Rows are points. Any point is a mix of the corners, with weights that add up to 1. It lies inside the corners' shape when no weight is negative. Say inside or outside, and name the corners with a negative weight.

Corners:
(1): [ 0.67 -0.49  0.22]
(2): [-0.61  0.41 -0.27]
(3): [ 0.06 -0.44 -0.26]
(4): [ 0.49  0.68 -0.35]
Points:
[ 0.43 -0.23  0.05] => inside
[ 0.36 -0.18 -0.19] => outside (2)
[ 0.31  0.52 -0.30] => inside
[ 0.51  0.13 -0.10] => inside
[ 0.06  0.42 -0.37] => outside (1)

Corners:
(1): [-0.82 -0.39  0.13 -0.18  0.27  0.07]
(2): [-0.78  0.67  0.35 -0.36  0.84  0.01]
(3): [ 0.61 -0.40 -0.43  0.25 -0.32 -0.34]
(4): [ 0.35  0.26  0.15 -0.09 -0.55 -0.93]
(5): [ 0.91 -0.51  0.33  0.35 -0.35 -0.43]
(6): [-0.44  0.43 -0.06 -0.67  0.16  0.09]
(7): [-0.06 -0.59  0.26 -0.26  0.33 -0.61]
Points:
[-0.42  0.12  0.17 -0.42  0.24 -0.15] => outside (3)
[ 0.26  0.21 -0.04 -0.12 -0.20 -0.34] => outside (1, 7)
[ 0.34 -0.18  0.07  0.02 -0.19 -0.36] => inside
[-0.13  0.20 -0.03 -0.38 -0.01 -0.19] => inside
[-0.48 -0.05  0.07 -0.31  0.21 -0.04] => inside

Corners:
(1): [-0.25  0.05 -0.53  0.47 -0.07  0.54  0.31  0.04]
(2): [-0.50  0.00  0.51  0.42 -0.03 -0.56  0.75 -0.74]
(3): [ 0.29 -0.15  0.30  0.30 -0.53  0.19  0.13 -0.54]
(4): [ 0.39  0.04 -0.37  0.28  0.53  0.08 -0.29  0.20]
(5): [-0.08 -0.92 -0.46  0.65 -0.17  0.01  0.59 -0.20]
(6): [ 0.26 -1.31 -0.03 -1.12  0.21  0.25 -0.02  0.65]
(7): [-0.11  0.10  0.17  0.74 -0.28 -0.01  0.41  0.05]
(8): [-0.17  0.93 -0.23 -0.11 -0.91 -0.21 -0.27 -0.07]
(9): [ 0.92 -0.72 -0.05 -1.04  0.46 -0.24  0.53  0.36]
Points:
[-0.13 -0.27  0.03  0.41 -0.14 -0.12  0.46 -0.28] => inside
[ 0.18 -0.41 -0.20 -0.08 -0.01  0.06  0.26  0.00] => outside (7)
[ 0.11 -0.68 -0.16  0.03 -0.07  0.09  0.26  0.02] => inside
[ 0.26 -0.22 -0.30  0.32 -0.15  0.08  0.25 -0.05] => outside (2, 6)
[ 0.20 -0.43 -0.05 -0.11  0.14  0.17  0.24  0.15] => outside (5, 8)
[-0.19 -0.23  0.15 -0.45 -0.05 -0.19  0.37  0.08] => outside (3, 4, 5)
[ 0.25 -0.18  0.13  0.19 -0.30  0.11  0.15 -0.32] => inside
[ 0.78 -0.77 -0.14 -0.04  0.42  0.11  0.06  0.25] => outside (1, 2, 8)
[ 0.07 -0.23  0.04  0.15  0.14 -0.23  0.29 -0.03] => outside (1, 3)

Corners:
(1): [ 0.37  0.12  0.28 -0.45  0.05  0.32  0.12 -0.23  0.27  0.95 -0.44]
(2): [ 0.77  0.22 -0.30  0.00  0.08 -0.04  0.02  0.39 -0.76 -0.50  0.17]
(3): [ 0.05 -0.09  0.37  0.20 -0.38  0.09 -0.70  0.30 -0.70 -0.28  0.53]
(4): [ 0.06 -0.10  0.19 -0.02 -0.10  0.08 -0.02  0.08 -0.26 -0.28 -0.24]
(5): [-0.21  0.13 -0.25  0.16  0.56  0.20  0.12  0.23 -0.03  0.19 -0.11]
(6): [ 0.00  0.78  0.10 -0.29  0.68 -0.25  0.34 -0.01  0.42 -0.10 -0.55]
(7): [ 0.75 -0.03 -0.55 -0.10 -0.48  0.01 -0.06 -0.09  0.01 -0.22 -0.35]
(8): [ 0.65  0.47 -0.06  0.21  0.03 -0.54  0.49 -0.30  0.40  0.09 -0.36]
(9): [ 0.40  0.23  0.21  0.25  0.56 -0.36  0.40 -0.11  0.43 -0.13  0.53]
(10): [ 1.09  0.08 -1.04 -0.01 -1.63  0.31  0.19 -0.22 -0.73 -0.82 -0.18]
(11): [-0.09  0.37  0.23  0.32  0.62  0.07 -0.01  1.58  0.02 -0.53 -0.15]
(12): [-0.75  0.03 -0.04 -0.27  0.61 -0.16  0.43  0.13  0.51  1.08 -0.30]
Points:
[ 0.25  0.12 -0.06 -0.05 -0.15  0.09  0.00  0.14 -0.15  0.04 -0.19] => outside (9)
[ 0.21  0.18 -0.07 -0.04 -0.06 -0.01  0.16  0.05  0.05 -0.02 -0.23] => outside (2)
[ 0.23  0.11  0.04  0.02  0.10  0.02  0.17  0.13 -0.02  0.18 -0.01] => outside (6, 7)
[ 0.27  0.12  0.08 -0.06  0.00  0.01  0.10  0.02 -0.02  0.08 -0.23] => inside

Corners:
(1): [-0.17  0.46 -0.31  0.14  0.47 -0.16 -0.05 -0.61  0.70 -0.20 -0.01  0.15
 -0.05  0.59]
(2): [-0.12  0.44 -0.06 -0.11  0.11  0.34 -0.10  0.27  0.83 -1.04 -0.61  0.20
  0.44  0.49]
(3): [-0.38  0.10  0.11  0.08  0.19 -0.15 -0.52 -0.53  0.14 -0.07 -0.19 -0.35
 -0.24 -0.27]
(4): [-0.70 -0.13 -0.47 -0.54  0.42 -0.40 -0.50  0.16  1.00 -1.00  0.27 -0.06
  0.32 -0.19]
(5): [-0.37 -0.76  0.42 -0.21  0.50 -0.09 -0.70  0.61  0.38 -0.07 -0.10  0.82
  0.42 -0.31]
(6): [ 0.32  0.09  0.08 -0.32 -0.35  0.05 -0.39  0.33 -0.09 -0.14  0.35 -0.42
 -0.54 -0.11]
(7): [ 0.55 -0.39  0.50 -0.62  0.06  0.23 -0.45 -0.77 -0.78  0.76 -0.18 -0.50
 -0.41  0.13]
(8): [-0.06  0.00 -0.08  0.25 -0.49  0.05 -0.09 -0.27 -0.60 -0.33  0.03  0.70
  0.75  0.25]
(9): [ 0.22  0.18  0.08  0.43 -0.48  0.42  0.15 -0.35 -0.45 -0.12  0.01  0.05
  0.01 -0.24]
(10): [-0.15 -0.50  0.10  0.32 -0.59 -0.28 -0.58  0.32  0.54 -0.02  0.42 -0.43
 -0.62 -0.38]
(11): [-0.01  0.24 -0.29 -0.01 -0.64 -0.11  0.60 -0.18 -0.47  0.19  0.09 -0.16
 -0.06 -0.42]
(12): [ 0.61 -0.03  0.44 -0.42  0.65 -0.24 -0.31 -0.09  0.12  0.11 -0.21 -0.60
 -0.49  0.44]
(13): [-0.15  0.32 -0.15  0.57 -0.59  0.75  0.73  0.80 -0.91  0.20  0.22  0.35
  0.60  0.05]
(14): [ 0.28 -0.40  0.07 -0.29  0.38 -0.04 -0.51 -0.66 -0.63 -0.39 -0.59 -0.20
 -0.75 -0.28]
(15): [-0.62 -0.30  0.54 -1.00 -0.38 -0.50  0.12 -0.94 -0.89  0.77  0.67 -0.06
  0.10 -0.25]
Points:
[ 0.33  0.19  0.07 -0.01  0.14  0.15 -0.28 -0.33  0.00 -0.30 -0.37  0.10
 -0.04  0.29] => outside (4, 10, 13, 15)
[-0.21  0.08 -0.20  0.03 -0.02  0.05 -0.24  0.11  0.32 -0.38  0.00  0.23
  0.32  0.16] => outside (9, 12, 14, 15)
[-0.07 -0.20  0.14 -0.14 -0.15 -0.04 -0.30 -0.03 -0.11 -0.07  0.05 -0.06
 -0.05 -0.16] => outside (1)
[-0.18 -0.06  0.02 -0.11 -0.18 -0.08 -0.13 -0.07  0.18 -0.05  0.21  0.23
  0.17 -0.03] => outside (3, 12, 13, 14)
[-0.02  0.08 -0.05 -0.09 -0.21 -0.09  0.03 -0.10 -0.24 -0.04  0.22 -0.19
 -0.12 -0.11] => outside (2, 5, 7)
